Each point is reached from the start by the listed moves, each made once or not at all, plus a little noise. Say if it took an odd or an even number of moves. Then give how often each move was made.

Moves:
(1): [-0.1 10.9 -2.0 -3.5]
(2): [ -7.1   2.4   6.9 -27.5]
(3): [-17.5  -0.6   2.3   7.3]
Start: [-3.0  0.5  4.6  2.1]
Points:
[-10.1  14.0   9.4 -28.8] => even (1, 1, 0)
[-27.5  13.4  11.7 -21.8] => odd (1, 1, 1)
[ -9.9   3.2  11.4 -25.3] => odd (0, 1, 0)
[-20.7  10.7   4.9   5.6] => even (1, 0, 1)

Moves:
(1): [ 1.9  9.9 -6.4  8.5  1.5  3.3  3.5 -4.9  1.5 -6.1  0.0]
(2): [  4.0   4.6 -14.1  -9.9  -8.8   5.1   3.0   0.1   3.5  -4.0   3.4]
(3): [-1.1  1.9  1.6 -1.8 -2.1  3.6 -3.4 -4.5  1.9 -6.9  2.1]
(4): [ 12.2 -10.0   5.6   3.7 -12.2   1.5  -9.2  -0.1  26.8  41.3   3.6]
(5): [  5.5 -11.1   4.1  -8.3   6.7   6.5   7.5 -10.7  -5.1  -2.2  -4.6]
(6): [-8.3 -9.8  8.3 -0.5 -1.7  0.4  8.8 -8.1 -4.0 -0.2 -4.8]
(7): [-7.6 -3.9 10.4  4.1 -1.4 15.3 10.2  0.8 -1.2  8.5  5.7]
(8): [ 0.2 -6.9 -2.5  1.1  3.9  5.4 -0.4 -2.7  7.0  4.7 -5.6]
Start: [ 8.7 -6.8 -1.8 -0.1 -2.8 -2.5 -9.4 -7.4 15.2 -4.8 17.6]
Points:
[ 32.0 -12.3 -13.4  -6.3 -15.6  14.0  -5.2 -23.2  42.6  23.5  20.1] => even (1, 1, 0, 1, 1, 0, 0, 0)
[ 12.8 -20.6  13.7   8.2 -16.3  14.9  -7.6  -7.5  42.4  44.9  27.5] => even (0, 0, 0, 1, 0, 0, 1, 0)
[  6.7 -27.5   9.9  -9.1   1.6   4.7   6.9 -26.8   7.1  -7.2   8.1] => even (0, 0, 0, 0, 1, 1, 0, 0)
[ 22.6 -14.5  -5.2  13.5  -9.1   8.1 -15.9 -14.8  50.1  34.7  16.2] => odd (1, 0, 0, 1, 0, 0, 0, 1)

Moves:
(1): [ 0.7 -7.2 15.3 -5.7 -9.6  0.2  1.0  5.1 -5.4 19.5  1.4 -4.4 -6.2  8.5]
(2): [ -7.5  -5.4   5.4  13.5   1.1 -10.7  12.6   1.8  -3.0  -2.7   1.4   3.3
   7.0  -4.1]
(3): [ -6.7   8.4  13.4   0.7 -10.8   4.2   7.3 -14.7   3.1 -10.0 -23.5 -30.0
 -18.7  -9.6]
(4): [ -2.2   1.7   6.2   0.0  -3.0 -12.4  -6.5  13.0   5.3  -1.2  -4.8   0.0
  14.2   0.5]
(5): [  2.8  -3.4  -2.2  -3.2   3.8 -10.2  -3.3  -1.6  13.4   8.4  -3.1  -6.0
 -10.3   1.7]
(6): [  3.7   3.0  -9.8   0.8  -1.1  -6.0   0.0 -11.5  -1.9  -0.1  -6.0   9.8
  -5.5   8.6]
(7): [-25.6   7.6  -9.5  13.9 -11.2  -2.7  -6.2  12.0  -4.3  -8.1 -23.6   3.1
 -10.5  -6.5]
(8): [ -2.1  -9.5   1.6  14.7 -15.5 -11.1 -20.3  -5.3  -2.0 -10.6   6.4  -0.8
  -1.7  -3.4]
(9): [-23.3 -11.0  -5.2  -6.7  -9.8   5.0   2.4 -21.2   6.3  -4.5   5.7  -4.1
   0.7  13.0]
(10): [  4.4 -18.6  -5.4   4.7   4.2  11.9  -2.5  -1.1 -12.1  11.6  -9.9 -11.1
   7.9  -0.9]
(11): [ 10.5 -12.2  -4.9  -6.9 -27.4 -14.4  -5.4   0.1  10.7  14.6  12.1   2.7
  -0.6  -4.7]
(12): [ -4.5   3.8 -15.4   7.9   6.8  -7.4  -4.6   4.0  -1.9  -4.2   9.8 -11.8
  -2.0   7.6]
Start: [ -6.9  -2.5   6.5 -21.4  -5.6  -5.2   4.4  -5.4   4.0  -6.6   9.6  14.9
   6.9   9.3]
Points:
[-13.1 -18.3 -12.0   5.1   1.6 -27.8   5.5   0.6  -8.2  -5.9  -1.4   3.6
  29.5  21.1] => odd (0, 1, 0, 1, 0, 1, 0, 0, 0, 1, 0, 1)
[-26.0 -34.7  -1.1 -27.6 -10.9 -12.2  -4.3 -15.4  18.1   9.2  -4.6  -6.2
  16.6  22.4] => even (0, 0, 0, 1, 1, 0, 0, 0, 1, 1, 0, 0)
[-59.1 -21.1  -1.4  10.3 -81.5 -43.0  -3.5 -42.8  12.8 -26.2 -18.0  -0.6
 -22.5   1.5] => odd (0, 1, 1, 0, 0, 1, 1, 1, 1, 0, 1, 0)

Moves:
(1): [ 2.7  2.1  9.4  7.3  6.1 -4.7  2.9  7.9  2.7 -1.1  0.1  2.4 -5.9  0.3
 -5.1 -0.8  5.5  4.5  6.4  0.2]
(2): [  5.5   3.3  -1.0  -0.1   3.3  -2.9  -7.4   5.5   7.1  -2.6  -3.2   0.5
   1.3  -3.0   0.3   5.2   0.6 -12.6  -4.0   0.8]
(3): [ -4.6   2.5   3.3   9.4 -10.3   1.0  -0.8 -13.1   2.2  -6.2 -10.2   2.9
   6.0  -7.9   1.2 -19.1 -10.0   3.6  11.8  -5.3]
(4): [  4.9 -11.6   8.4   5.9   3.7  -3.1  16.8   1.2   2.3  -0.7  -1.2 -11.6
   5.5  -0.8   4.6 -10.5  -4.8  11.4  -1.6   0.9]
(5): [ -7.8  -0.6  -3.2  11.5  -9.4  -1.5  -5.0  -3.3  12.7  -0.1   5.6  -3.4
 -11.1  -5.5  14.5  -7.6  -1.9  -4.6  14.1  -1.1]
(6): [ 11.9  11.5  -9.0   0.1 -10.6   1.8   5.9  -2.7  -2.1   5.9  -4.1   4.8
   1.2   3.6  -9.0  -0.1   1.3   7.7   5.2   0.0]
(7): [-8.0 -4.5  6.5 -1.2 -1.1 -0.7 10.0  2.1  4.5 -1.4 -7.2 -7.3  4.1 11.6
  3.0  2.0  1.1  0.4  3.0  1.2]
(8): [ -7.2  -7.4   2.1  -9.3  -6.8 -16.8  -2.1  -1.0   4.5   2.6   8.8   1.2
  -2.3  -2.6   6.6   7.4  -0.8  -3.9  -0.9   0.8]
(9): [-3.8 -1.3 -8.9  1.8  0.5 -4.4 -9.1  0.8  3.3 -7.3  2.6 -1.5 -2.1  7.8
  7.6  4.0 -2.8 10.2  8.1 -6.3]
(10): [  3.6   1.8 -10.0  10.7   4.3  -0.9   4.2  -1.7  -4.5   6.9  -6.1  -5.0
  10.8   1.1  -6.4 -20.0   9.0  -6.8  10.0  -5.7]
(11): [-1.5  3.5  1.6 -3.5  4.3 -8.9 15.4 -2.6 -2.6 -8.2  1.1 -1.9 -4.6  2.5
  2.4  4.7 -6.2  5.8  0.8 -2.7]
(12): [  6.8  14.6  -0.4   6.5   4.7   2.3   1.9 -11.8   1.1   6.6  14.0   6.1
  -3.5   9.6  -2.8   4.2  -9.2  -0.3   6.1  -1.8]
(13): [-11.4   1.4  -1.4  11.4   0.5  -4.1  -1.3   4.7  -1.7   7.8 -10.6 -15.8
  -0.5  -3.8  -7.5   2.7  -2.4  -5.7  -2.0   7.0]
(14): [  5.9  -0.3  -0.9  -3.2   3.3  -1.4  -3.2  -4.1   2.2   5.4 -11.9   5.2
  -2.1  -3.3   2.8  -8.6   2.2   9.9  -3.4  -4.5]
(15): [ -0.4  -1.9  -1.6 -11.9  -9.3  -2.6  -0.1  -7.9  -5.5  -7.5  -2.3 -11.4
  -0.8   4.6  -1.7  -2.6  -2.3  -3.2  -4.9   1.1]
(16): [ -1.3  15.5  -0.2   2.3  -5.3 -10.2  -1.7   0.5 -13.4  -5.5  -1.7   5.6
  -4.8   5.9   9.5  -5.1  -2.5  13.7   1.2  -0.5]
(17): [ 6.4 -5.3 -9.5  9.1 -5.4  1.6  6.2 -4.3 -2.8  2.3 -4.0  9.0 -3.3  9.8
 -3.3 -4.0  8.0 -8.6 -0.3 -3.4]
(18): [ 10.8  -1.7  -2.8  -9.6  -3.0  -9.0   0.7 -16.1  -8.6   4.1  -9.3 -15.7
   8.2   6.2  11.1   1.2   1.8   5.7  -4.7 -13.0]
Start: [  0.0  -0.5  -1.2   0.7  -4.0  -5.5  -7.2  -2.7   1.6  -2.0   0.7  -0.7
   4.9  -2.1   5.1  -5.5 -10.5   2.5   0.0 -13.3]
Points:
[ 28.3  13.2 -28.4  30.6 -11.2 -34.5  14.1 -34.9  12.8  11.2 -20.7 -24.1
  -4.4  20.5  26.5 -13.9 -24.9  22.1  18.4 -37.4] => odd (0, 1, 0, 1, 1, 1, 0, 0, 1, 0, 1, 1, 1, 1, 0, 0, 1, 1)
[ 30.4  24.4 -20.7  25.8 -27.0 -31.1  24.8 -54.7   7.2   3.3 -35.8 -15.1
   6.2  27.4  12.0 -50.9 -11.1   2.9  39.8 -48.2] => odd (1, 1, 1, 0, 1, 1, 1, 0, 0, 1, 1, 1, 0, 1, 1, 0, 1, 1)
[  9.2   1.1 -11.7  25.8  -8.3 -46.8  14.5   2.8  24.5  -7.9   4.5 -16.4
  -2.5   1.7  21.6 -23.8 -10.3  13.6  37.1 -27.0] => odd (1, 1, 0, 1, 1, 1, 0, 1, 1, 1, 1, 0, 0, 0, 0, 0, 0, 0)
[  6.1  21.4 -15.5   7.1  -8.9 -56.7 -16.4 -32.3 -18.0   9.8 -15.2 -31.1
   1.3  22.7  19.1 -23.2 -11.4  26.4  15.6 -35.4] => even (1, 0, 0, 0, 0, 0, 0, 1, 1, 1, 0, 1, 1, 1, 1, 1, 0, 1)
[  4.4  -9.4 -16.3  19.8 -34.6 -42.4   5.0 -30.2  24.2  -1.5 -24.5 -36.7
  26.7   8.5  38.1 -42.3 -15.5  13.2  40.4 -41.2] => even (0, 1, 1, 1, 1, 1, 1, 1, 1, 1, 0, 0, 0, 0, 0, 0, 0, 1)
[  0.7  21.6  -5.7  23.7 -19.0 -44.5  37.7 -21.0   3.1   3.6   9.6 -11.8
  -0.7  24.3  28.0 -29.9 -24.2  26.3  37.6 -22.2] => odd (0, 0, 0, 1, 1, 1, 1, 1, 0, 1, 1, 1, 0, 0, 0, 1, 0, 0)
